Rows are points. Examples show where two turns around zero, p and q, send a point. Write where each new point lands after one turn and then the other. Backwards means that the second turn is done in reverse. Each puzzle has new turns, and all numbers are rounded.

Turn p:
[-0.004,0.032,0.013] => [-0.009,0.003,0.033]
[-0.020,-0.032,-0.061] => [0.004,-0.055,-0.046]
[-0.016,-0.033,0.005] => [0.032,-0.001,-0.019]
[0.040,0.032,0.042] => [-0.027,0.053,0.030]
Turn q:
[-0.003,0.058,-0.004] => [-0.055,0.001,-0.019]
[-0.022,0.050,-0.026] => [-0.040,-0.009,-0.044]
[-0.015,-0.052,0.003] => [0.051,-0.017,0.010]
[-0.012,-0.034,0.027] => [0.027,-0.023,0.028]
[0.052,-0.021,0.000] => [0.017,0.047,0.025]
Where do these land?
p, then q: [-0.020,0.075,0.018] => [-0.009,-0.048,0.063]
q, then p backwards: [0.010,-0.016,0.037] => [-0.022,0.031,0.016]
q, then p: [-0.019,-0.003,-0.025] => [-0.016,-0.015,-0.023]
p, then q: [0.051,-0.044,-0.002] => [-0.020,0.011,-0.063]
p, then q: [-0.023,-0.011,-0.029] => [0.037,0.012,0.001]

Turn p:
[0.021,-0.010,0.031,0.033,-0.063,0.005] => [0.055,0.053,0.005,0.000,0.026,-0.007]
[0.006,0.025,-0.021,0.066,0.004,-0.017] => [0.029,-0.023,-0.039,0.042,0.031,-0.010]
[0.049,-0.022,0.023,-0.039,-0.001,0.052] => [0.032,0.013,0.020,-0.052,-0.058,0.005]
[-0.041,-0.034,0.023,0.016,0.026,-0.010] => [-0.041,0.032,-0.024,0.026,-0.015,-0.014]
[-0.004,0.029,0.030,-0.035,0.019,-0.041] => [-0.024,-0.016,0.056,0.028,-0.008,-0.015]
[-0.041,0.006,-0.061,-0.034,0.000,0.056] => [-0.034,-0.024,-0.024,-0.046,0.003,0.073]
[0.011,0.007,-0.024,-0.007,0.015,-0.046] => [-0.016,-0.036,0.009,0.003,0.020,-0.033]
Turn q:
[0.027,0.007,0.015,-0.015,-0.020,0.064] => [0.025,0.023,0.027,0.040,-0.047,0.006]
[-0.013,-0.012,-0.023,-0.027,0.029,-0.020] => [-0.020,-0.022,-0.039,-0.008,-0.001,0.018]
[-0.038,-0.001,-0.022,0.046,-0.035,0.052] => [0.059,-0.026,0.018,0.044,0.019,-0.033]
[0.004,-0.026,0.006,0.036,0.026,-0.029] => [0.011,-0.017,0.004,-0.054,0.016,0.003]
[0.027,-0.006,0.006,-0.038,-0.066,0.005] => [-0.045,0.001,0.042,0.038,-0.033,-0.018]
[-0.029,0.018,0.052,0.003,0.082,-0.047] => [-0.002,0.035,-0.033,-0.056,0.055,0.066]
[0.022,0.020,-0.034,-0.004,-0.016,-0.025] => [-0.027,0.005,-0.018,-0.005,-0.009,-0.042]
Where do these land?
q, then p: [0.035,0.048,0.005,-0.048,0.067,-0.021] => [-0.005,-0.047,0.007,-0.020,0.039,0.081]
p, then q backwards: [-0.031,-0.050,-0.013,0.002,0.016,0.043] => [0.030,0.019,-0.010,-0.038,0.047,-0.025]
q, then p: [0.043,-0.022,0.021,0.055,-0.011,0.006] => [0.011,0.018,0.068,-0.005,-0.016,-0.025]
q, then p backwards: [0.029,-0.006,0.009,-0.012,-0.030,0.045] => [0.012,0.017,0.055,-0.010,0.022,0.004]
q, then p: [0.041,0.041,-0.010,0.026,0.018,-0.034] => [-0.025,-0.044,0.049,0.000,0.026,0.006]
p, then q: [-0.040,-0.043,-0.024,-0.018,-0.036,0.002] => [-0.002,0.016,-0.056,0.035,0.014,0.029]
p, then q: [-0.040,-0.007,0.025,0.031,-0.028,-0.050] => [0.030,0.031,-0.035,-0.035,0.047,-0.005]
q, then p: [-0.037,0.038,-0.013,-0.035,0.004,0.009] => [0.007,-0.029,-0.052,0.019,0.015,0.014]

Turn p:
[-0.023,0.006,0.021,-0.003,-0.040,-0.021,0.001,0.003] => [0.012,0.004,-0.014,-0.016,0.021,0.006,0.018,0.041]
[-0.006,0.033,-0.020,0.026,0.027,-0.032,0.004,0.017] => [0.023,0.009,0.002,-0.017,-0.013,0.042,0.018,-0.033]
[0.026,-0.005,-0.009,-0.002,0.027,-0.046,-0.037,0.036] => [-0.005,0.024,0.023,0.033,0.006,0.062,-0.002,-0.012]
[-0.040,-0.022,-0.033,-0.039,-0.042,0.048,0.014,-0.039] => [0.030,-0.055,0.013,-0.002,0.021,-0.071,-0.016,0.026]
[0.017,0.006,-0.025,-0.013,-0.036,0.043,0.021,0.054] => [0.022,-0.008,0.003,0.051,-0.035,-0.033,0.045,0.014]
[0.046,-0.018,0.006,0.054,0.027,-0.036,-0.006,-0.010] => [-0.047,0.043,0.015,-0.012,0.016,0.024,0.013,-0.046]
[0.009,-0.028,0.033,0.067,0.075,-0.023,-0.031,0.023] => [-0.065,0.011,-0.034,0.007,0.011,0.066,-0.001,-0.063]
[-0.024,-0.016,0.024,-0.062,-0.006,0.039,0.053,-0.059] => [-0.016,-0.047,0.011,-0.042,-0.025,-0.061,-0.045,0.049]
[-0.004,0.044,0.004,-0.029,-0.033,0.028,-0.021,-0.025] => [0.046,0.021,-0.018,0.001,-0.002,-0.035,-0.031,0.026]
Turn q:
[-0.013,-0.030,0.043,-0.018,-0.013,-0.029,-0.113,-0.013] => [0.056,0.021,0.017,-0.022,0.038,0.076,-0.017,0.074]
[-0.023,0.048,0.046,-0.016,0.000,-0.024,0.046,0.025] => [-0.016,0.070,0.015,0.000,-0.022,-0.017,-0.029,-0.039]
[0.018,0.046,0.000,-0.026,-0.038,0.010,0.044,-0.033] => [-0.002,0.005,0.008,0.070,-0.001,-0.014,-0.021,-0.045]
[-0.007,0.003,-0.008,0.055,0.044,0.015,0.038,-0.030] => [-0.016,-0.009,-0.054,-0.007,0.003,-0.066,0.000,0.006]
[0.013,-0.012,-0.036,-0.028,0.012,-0.004,0.045,0.021] => [-0.021,-0.007,0.001,0.007,-0.030,-0.003,0.048,-0.036]
[-0.020,0.016,-0.023,-0.021,0.031,0.030,-0.077,-0.012] => [0.029,-0.025,-0.044,-0.030,0.037,0.060,-0.016,-0.006]
[0.019,-0.011,0.003,0.057,-0.025,-0.021,0.039,0.081] => [-0.072,-0.005,0.060,-0.035,-0.036,-0.037,-0.002,0.015]
[0.034,-0.030,0.016,-0.017,0.001,0.017,-0.039,0.007] => [0.016,-0.011,0.027,-0.011,0.044,0.022,0.026,0.014]
[0.005,-0.004,-0.021,0.014,0.010,-0.021,-0.024,-0.024] => [-0.006,-0.010,-0.029,0.010,0.003,0.016,0.004,0.032]
[-0.026,-0.027,-0.020,-0.001,-0.024,0.026,0.041,-0.022] => [0.033,-0.031,0.000,0.017,-0.036,-0.036,0.007,-0.015]
Where do these land?
p, then q backwards: [-0.018,0.025,0.010,-0.029,-0.055,-0.023,-0.036,0.020] => [-0.001,-0.029,0.031,-0.005,0.001,-0.024,-0.045,-0.052]
q, then p: [-0.014,-0.012,0.002,0.007,-0.051,-0.014,0.023,0.022] => [-0.012,0.025,-0.028,0.000,0.025,-0.001,0.016,0.042]
q, then p: [0.005,-0.027,-0.010,0.005,-0.016,-0.061,-0.029,0.057] => [0.012,-0.028,-0.051,0.024,-0.030,-0.019,0.019,0.057]
q, then p: [-0.012,-0.015,-0.016,0.007,0.043,0.080,-0.002,-0.038] => [-0.030,-0.008,0.089,0.001,0.007,0.008,-0.021,-0.031]
q, then p: [0.060,0.001,-0.003,0.019,0.029,0.050,0.010,-0.058] => [-0.035,-0.028,0.038,-0.029,0.002,0.047,0.007,-0.065]
q, then p: [-0.020,0.018,-0.016,0.020,-0.029,-0.064,-0.010,-0.017] => [0.037,0.005,-0.039,0.040,0.022,-0.006,0.041,-0.002]
q, then p: [0.030,0.017,-0.037,-0.019,0.058,0.061,0.040,-0.035] => [-0.012,-0.031,0.067,-0.061,0.019,-0.008,-0.009,-0.055]
p, then q: [-0.020,0.037,0.027,0.019,0.007,0.019,0.001,0.026] => [-0.016,-0.048,0.000,0.026,-0.020,0.010,0.005,-0.015]
p, then q: [-0.011,-0.043,0.041,-0.029,0.014,-0.049,0.003,0.022] => [0.031,-0.017,0.018,-0.069,-0.006,-0.012,-0.011,-0.031]

Turn p:
[0.013,0.042,0.029,-0.041,0.020,-0.056,-0.021,-0.027,0.003,-0.021,-0.014] => [-0.058,-0.042,0.003,-0.012,-0.043,0.023,-0.034,0.019,0.016,0.016,0.013]
[-0.009,-0.047,0.043,0.012,0.041,0.028,-0.002,-0.033,-0.024,0.008,0.042] => [0.003,0.035,-0.019,0.008,0.013,0.040,-0.008,-0.010,0.037,-0.019,-0.070]
[-0.022,-0.008,0.008,0.013,0.048,0.059,0.019,-0.023,0.007,-0.050,-0.056] => [0.026,0.027,0.055,0.061,-0.012,0.035,-0.027,0.021,-0.030,0.021,-0.032]
[0.006,-0.016,-0.030,0.040,0.006,-0.049,-0.043,-0.012,-0.006,0.034,-0.025] => [-0.009,-0.007,-0.008,-0.039,0.056,0.022,-0.014,-0.020,0.001,0.047,0.029]
[0.054,-0.003,-0.058,0.044,-0.002,0.026,0.040,0.010,0.021,-0.043,-0.039] => [0.016,0.047,0.006,0.069,0.018,-0.012,0.014,0.023,-0.031,0.033,0.062]
[-0.005,0.013,-0.003,-0.033,-0.032,-0.030,0.014,-0.024,0.034,0.023,0.015] => [-0.037,-0.001,0.002,-0.032,-0.007,-0.047,-0.024,0.002,0.005,-0.022,0.012]
[0.012,-0.045,0.051,-0.006,-0.038,0.042,0.007,-0.031,-0.068,0.035,0.024] => [0.009,0.070,-0.021,-0.037,-0.035,0.024,0.032,-0.053,0.021,-0.024,-0.045]
[-0.002,0.014,-0.041,-0.026,0.019,0.007,-0.056,-0.010,-0.018,0.045,0.034] => [0.012,-0.026,0.018,-0.034,0.020,-0.018,0.014,-0.013,0.076,0.024,-0.007]
[0.004,0.008,0.051,0.033,0.005,0.019,0.045,0.017,0.022,0.027,0.000] => [0.002,0.018,0.006,0.014,0.013,0.029,-0.001,-0.004,-0.021,-0.075,0.010]
[-0.049,0.020,-0.059,-0.018,0.005,0.004,0.027,0.064,-0.013,-0.024,0.015] => [0.016,-0.058,0.014,0.038,0.012,-0.056,0.052,0.002,-0.027,0.008,-0.017]
[0.036,-0.010,0.021,-0.049,-0.023,-0.016,0.009,0.057,0.037,-0.054,-0.038] => [-0.001,-0.009,-0.020,-0.005,-0.052,-0.005,0.017,0.084,-0.051,0.000,0.029]
[-0.038,0.032,-0.011,0.032,-0.051,-0.033,-0.038,0.014,0.005,0.021,0.043] => [0.023,-0.053,-0.038,-0.032,0.018,-0.036,-0.022,-0.053,0.004,-0.013,0.020]
Turn q:
[0.029,-0.027,0.012,-0.011,-0.040,0.043,-0.014,0.000,0.018,-0.008,0.018] => [-0.008,-0.018,-0.009,-0.006,0.017,-0.001,-0.007,0.000,0.072,0.002,0.014]
[0.012,-0.022,-0.005,-0.053,0.030,-0.056,0.049,0.018,-0.046,0.013,-0.001] => [-0.045,-0.001,0.041,-0.018,0.029,-0.003,0.056,0.033,-0.052,0.005,-0.024]
[-0.008,-0.016,0.017,0.048,-0.008,0.031,-0.044,0.002,-0.008,-0.014,-0.036] => [0.041,-0.001,0.016,-0.009,-0.026,0.000,-0.021,-0.047,0.032,-0.031,-0.005]
[0.014,-0.002,0.003,-0.129,-0.028,0.044,-0.007,0.027,-0.013,-0.016,0.000] => [-0.006,-0.085,0.026,0.007,0.032,-0.035,0.053,0.030,0.044,0.069,0.006]
[-0.003,0.018,0.007,0.043,0.028,-0.013,-0.029,0.028,0.032,-0.001,-0.037] => [0.018,-0.024,-0.019,-0.012,-0.031,0.016,-0.023,-0.042,-0.035,-0.032,0.006]
[-0.018,0.012,-0.002,0.008,-0.024,0.012,-0.050,0.001,-0.013,-0.014,0.040] => [0.041,0.005,-0.030,-0.003,-0.010,-0.039,-0.007,0.019,0.030,-0.006,-0.010]
[-0.016,-0.006,-0.054,0.032,-0.012,0.046,0.012,0.014,0.014,-0.014,-0.041] => [-0.004,0.001,0.039,0.001,-0.025,-0.023,-0.054,-0.033,0.004,0.010,0.046]
[-0.045,0.020,0.015,-0.002,-0.029,0.000,0.082,-0.055,0.014,-0.011,-0.036] => [0.016,0.040,0.047,0.036,-0.001,0.071,-0.013,0.024,-0.014,0.048,0.034]
[-0.002,-0.007,-0.014,-0.026,0.028,-0.043,-0.002,0.008,-0.019,0.081,0.016] => [-0.030,0.029,-0.030,-0.034,0.018,-0.020,0.053,-0.017,-0.046,0.024,-0.021]
[-0.016,-0.018,0.013,0.050,0.052,-0.029,0.014,0.017,0.021,-0.002,0.029] => [-0.002,0.025,-0.024,0.005,0.017,0.007,-0.002,-0.005,-0.044,-0.068,0.019]
[0.018,0.044,-0.001,0.051,-0.034,0.015,-0.004,0.024,-0.017,0.022,0.014] => [0.018,0.012,-0.022,-0.033,0.016,-0.006,-0.067,-0.006,0.003,0.011,-0.029]
[0.013,0.003,0.004,0.059,0.074,0.039,0.032,-0.037,0.004,-0.021,0.017] => [-0.018,0.031,0.002,0.080,0.023,0.006,-0.040,-0.032,-0.014,-0.052,-0.007]
[0.023,0.000,0.005,-0.070,-0.036,-0.089,-0.040,-0.048,0.013,-0.015,0.018] => [-0.022,-0.013,-0.038,-0.013,-0.060,0.026,0.073,0.075,0.020,0.020,-0.030]
Where do these land?
q, then p: [-0.012,-0.024,-0.019,0.005,0.028,-0.061,0.022,-0.019,0.014,-0.037,-0.001] => [0.027,-0.022,-0.028,0.032,-0.036,-0.011,0.027,-0.035,-0.035,-0.016,-0.012]
q, then p backwards: [0.001,0.062,-0.001,0.027,-0.006,-0.023,-0.018,0.002,-0.030,0.003,-0.008] => [-0.046,-0.035,0.026,-0.006,-0.016,0.014,-0.021,-0.010,0.007,-0.037,-0.008]
q, then p backwards: [0.045,-0.037,0.067,-0.027,0.022,-0.042,-0.012,0.004,-0.026,-0.018,-0.021] => [-0.026,-0.002,0.041,-0.029,0.052,0.005,0.015,0.051,-0.040,0.044,0.014]
p, then q: [0.004,0.027,-0.002,0.027,-0.033,-0.019,-0.019,-0.034,0.027,-0.027,-0.008] => [0.007,0.020,-0.046,-0.013,-0.025,-0.036,0.013,0.006,0.026,-0.003,-0.020]
p, then q: [0.016,-0.034,-0.001,-0.041,-0.010,-0.016,0.056,0.038,-0.010,-0.036,-0.057] => [0.036,0.022,0.052,-0.045,0.051,-0.016,-0.021,0.023,-0.035,0.027,-0.020]
q, then p: [0.024,-0.060,-0.016,0.000,0.008,-0.044,0.006,0.005,-0.005,-0.011,-0.009] => [-0.005,-0.021,-0.003,0.017,-0.042,-0.023,-0.006,0.002,-0.041,-0.020,-0.039]
q, then p: [-0.029,-0.016,0.008,-0.007,-0.075,-0.010,-0.051,-0.030,0.007,0.013,0.038] => [-0.011,-0.007,0.013,-0.004,0.006,-0.064,0.015,0.044,0.010,-0.031,0.066]
q, then p: [-0.041,0.034,-0.040,0.033,-0.008,0.049,-0.026,0.007,0.009,-0.047,0.038] => [0.004,-0.029,-0.074,-0.021,0.026,0.006,-0.013,0.006,0.027,0.030,0.056]
p, then q: [-0.017,0.013,0.067,0.020,-0.005,0.072,0.045,0.059,0.018,0.056,0.010] => [-0.004,-0.058,0.060,0.058,0.006,0.026,-0.044,0.052,0.032,-0.047,-0.029]
q, then p: [0.002,0.036,-0.026,-0.006,-0.017,-0.026,-0.019,-0.011,-0.024,0.007,0.041] => [-0.006,-0.033,0.016,-0.026,0.013,-0.009,0.032,0.000,-0.024,0.019,0.039]
q, then p: [-0.011,0.023,0.041,-0.044,0.040,0.060,0.031,0.024,0.025,0.047,-0.007] => [-0.027,0.044,0.019,0.022,0.067,0.037,0.001,-0.017,0.051,0.004,-0.039]
q, then p backwards: [-0.014,-0.050,-0.050,0.005,0.046,-0.030,-0.004,-0.054,-0.038,-0.015,-0.043] => [0.006,0.022,0.007,-0.050,-0.018,0.046,0.082,-0.022,-0.036,0.000,-0.028]
q, then p: [0.022,0.012,-0.033,0.023,-0.015,0.015,0.003,-0.047,-0.008,-0.019,0.030] => [0.034,-0.044,0.002,-0.014,0.017,-0.003,-0.031,-0.008,-0.018,0.001,0.038]
p, then q: [0.009,0.012,0.005,-0.016,0.024,0.073,-0.013,0.056,0.041,0.081,-0.005] => [-0.025,-0.088,0.003,0.031,0.054,0.045,-0.002,0.034,0.007,-0.050,-0.002]
